Each wall is flat, endless, passes through zero and stands at right angles to its row. A trip goes straight from one point to another. Which walls does it cross, in order?
In the rows, 128 means zero.

Walls:
(1): [129 141]
(2): [155 189]
(3): [154 165]
(4): [154 191]
(5): [142 108]
(6): [101 147]
(7): [106 161]
(8): [160 107]
(9): [115 168]
(10): [143 109]
Trips:
[133 108] to [134 107] => none
[164  93] to [157 120] => 3, 2, 4
[ 80 140] to [131 148] => 4, 2, 3
[101 145] to [104 118] => 2, 4, 1, 9
[123 108] to [143  96] => none

Walls:
(1): [115  72 123 162  85 138  96 114 168]
(2): [155  75 159  96 173 145 143 106 114]
(3): [116 110 157 114 126 129 133 124 115]
(4): [118 123 150 119 127  84 150 111 144]
(5): [124 145 146 121  87  89 136 149 142]
(6): [ 96 173 137 189 220  86 117 111 110]
(7): [119 132 185 149 122 111 139 173 119]
Trips:
[ 82 140 215 132 102  89 108 136 129] to [128 112  85 109 141 109 117  87 107] => 2, 7, 5, 1, 3
[177 168 119 137 104 126 155 159 141] to [124 145  83 131  87  84 141 127 183] => 4, 7, 1
[119 150 123  96 106 135 147 108 126] to [137 124 108 118 154 158 136 159 166] => 3, 4, 5, 2
[138 131  76 106 127 166 148 165 147] to [182 131 123 134 115 129 123 127 108] => 2
[122 151 166  64 131 158 107 133 104] to [109 130 108 142 108 121 125 123 167] => 5, 7, 2, 1, 4, 3
[189 128 107 142 100 129 154 138 132] to [111 139 160 111 126 151 157 145 174] => 7, 4, 1, 3, 2
[119 109  61 157 121 126 145 108 150] to [177 118 115 146 141 124 166  90 131] => 6, 4, 2, 1

Walls:
(1): [166 112  78 186 126 144 179 138 143 161 117 139 121  90 121 139 148 138
 171 120]
(2): [140 131 133 119 105 120 117 164  75 158 177 170 120 130  90 118 131 105
 106 112]
(3): [119 134 123 129 107 128 126 147 175 105 101  99 148 143 134 116 160 110
 117 113]
(4): [144 163 129 161 150 129 139 161 185 121 109 157 120 138 135 119  99 117
 117 103]
(5): [143 152 166 148 136 109 136 113 140 103  71 124 120 146 112 190 126 168
 120 158]
(6): [ 95 132 126 126 132 116 145 117 112  53 107 127 119 121  87 155  84 147
 113 146]
(7): [145 153 112  99 121  97 171 116  75 144 107 140 105 114 162 124 114 142
 134 119]
(8): [157 146 149 169 180 108 114 129 133 132 133  85 143 148 148  85  79  82
 161 100]
(9): [ 70 151 149 136 122 137 116  99 134 137 137  88 180 131 103 116 118 150
 133 148]
(10): [132 121 188 149  81 137 134 144 178 133 107 136  93 110 146 137  75 158
 111 114]
(11): [151  79 168  83  88 112 139 108 115 108 122 129 136 117 118 137 106 120
 127 115]
Trips:
[169  87 105 142 130 103 100  96  88 101 140  80 148  99 112 120 135  88
 120 143] to [115 143 109 105 176  88 108 173 106 130 125 134 137 127 185 185 164 107
 110 154] => 1, 7, 6, 11, 5, 8, 3
[142 147 178 125  95 107 121 138 106 166 147 144 197 113 122 124 138 144
 172 104] to [150 121 107  99 136 160 169 133 108  87 115 148 201 125 117 106 128 117
 124  82] => 10, 3, 4, 6, 9

Walls:
(1): [129 102 169 104  76 155 148 145  97  59 155 102 185 176 118 110 180 140
 109 150 108 134 191 108 159 132  62 138 151 141 123 144 140 113  76 122
 153 135 182  84 152 126 144 118 138 138 184  99]
(2): [100 195 145 155 100 140 106 143 121 118 149 156 101  74 100  89 127 107
 160 115  85 102 129 130  82 117 171 144  96 147 135 112 117 118 209 152
 100 140 133 162 174  79 129 107 106 118 151 106]
(3): [146 113 117 133 160 108 149 106 175 134 158 126 132 104  97 177  98 144
 126 107 155 142 131 161 141 123 112 186 123 163 157 120 137 104 117 171
 152 118 123 111 169 110 116  73 162 103 130 169]
(4): [ 81 170 156 188 119 123 106  63 144  72 132 109 124 178 163 161 109 132
 115 143  77 142  85 166 125 141 116 168 121 110 122 132 158 133 155 156
  95 123 139 114 123 139 102 149 101 140 104 116]
(5): [141 121  98 165  77 137 147 143 135 195 117 101 113 153 162  94 137 137
 138 129 146  88  95 104 110 118 146 101 141 100 133 114 133 138  97  92
 126 142 101  84 127 115 151 138 122  96 122 138]
(6): [201 128 114 150 161 103 136 141 120 129 123 160 119 114 104 113 144 140
 161 113  95 128  88  55 105 146 120 141 135 113  85 124 107 132 137 124
 153 115  94 145 124 118 139 130 141  95 161 126]
(7): [124 135 122 168  93 129 138 144 140 116 165 139 104 134 168 142 104 108
 133 101 151 149 123 132  75 100 138 146 169 127 146 136 142 176  71 122
 116 169 158 161 144 158 116 152 112 104 118 150]
(8): [212 127 137  87 149  92 104 117 146  97  58 105 127 129 108  90 124 128
  99 117 148 158 153 190 142 162 135 115  92 103 136 142  73 121 138 172
 153 100 103 120 108 113 140 163  86 158 165  86]
(9): [195 111  98 116 121 135 145 146 125  98 138 136 147 143 125 157 152 104
 106 149 152 121 166  97  85 119 136  91 119  97 127 189 105  92  86 102
 101  98 130 174 118  82 127  88 128 181 126 130]
(10): [165  99 124 132 145 104 180 122 150 107 168 131 110 120 114 144 122 115
 154  96 154 147 139 100 145 103 157 140  74  91 142 136 146  74 188 128
 148 147 122  85 134 134 106 127 130 115  91 106]
Trips:
[100 130 200 102  83 151  81 144  89 130 142 109 171 124 169 110 132 141
 127 106  84 139  97 169 119 105 116 198 100 122 125 154 110 131  99 105
 182 141  96 123 154  78 141 146 123 132  94 107] to [112  94 140 144 104 127 125 121 162 110 158 128 136 112 134 137  98 138
 113 179 123 180 118  89 138  85 127 129 177 166 123 157 142 154 139  84
  77 120 104 192 118 151 138 114 144 145  93 111] => 8, 5, 9, 2, 1
[132 101 129  86 139 162 118 155 133 123 103 123 140 151 101 105 169 140
  91 110 102 147 171 155 169 151 146 141 186 156 130 110 143 128  90 139
 183 150 134  85 136  94  98 141 109 117 127 148] to [158 126 146 154 155 133 118 107 103 134  78 122 146 118 119 158 117 102
  95 144 112 165  83 164 105 118 176  72 106 124 118 127 104 123 171  92
 123 149 140 144 157 121 134 152 132 136 115 121] => 3, 1, 4, 9, 2, 10, 6
[105 137 107 186 141  84 143 103 106 142 132  98 168 163 123 119 136 132
 152 129 128 117 142 112 159 110 201 136 162  89 122 154 136 140 128 109
 137 163 146 135 136 134 136 145 125  97 134 104] to [116  97 158  96 109 118 151 103 123 155 108 139 132 143 163 124 160 113
 167 105 100 126  88 143 124 115 120 105 147 120 108 126 180 144 144 119
 126  61 150 117 172  88 120  95 132  97 143 106] => 2, 7, 10
[130 108 120 177 125 156 131 172 154 141  75 160 117 129  89  89 150 132
 101 115 100 138 101 136 159 137  98 133 124 178 104 114 122 134 116 124
 135 118 164 143 177  80 122 134 106 154 130 162] to [115 130  63 119 148 165 149 125 159 132 120 164  78 103 180 137 133  85
 175 147 116 131 128 121 113 143 105 100 148 166 144 125 111 149  88 164
 176 132 129 122 130 151 161 177  90 128  91 137] => 7, 8, 1, 3, 2
[108 146  92 132 140 120 186 110 125  86 119 121  90 112  85 128 136 168
 143 115  89 162  76 117 114 103  79 118 141 153 115 135 144 119 157 122
 187 109 122 182 123 187 139 164  75 174  97 133] to [129 167 105 108  85 131 118 109 166 145 132 102  87 160 134 108  81 105
 123 107 143 135 138 127  89 117 143 108 126 124 160  90 134 167 119  99
  67 167 128 137 109 156 120  91  68 141 143 126] => 2, 10, 6, 5, 9
[136 151  98 137 113 160 170 105 105 163 151 105  70 135 130  82 175 115
 123 124 107 143 163 103  69  98 141  87  97 128 108 125 128  94 127 131
  93 106 141 143 204 132 115 171 126 132 131 146] to [139 133 133 161  87 149  84 150 170 127 139  96 139  92 125 158 104 108
 125 123 129 130 115  83 140 117 170 106 144 181 153 143 142 102 122 131
 111 127 121 116  92 132 142 148  98 123 118 112] => 6, 4
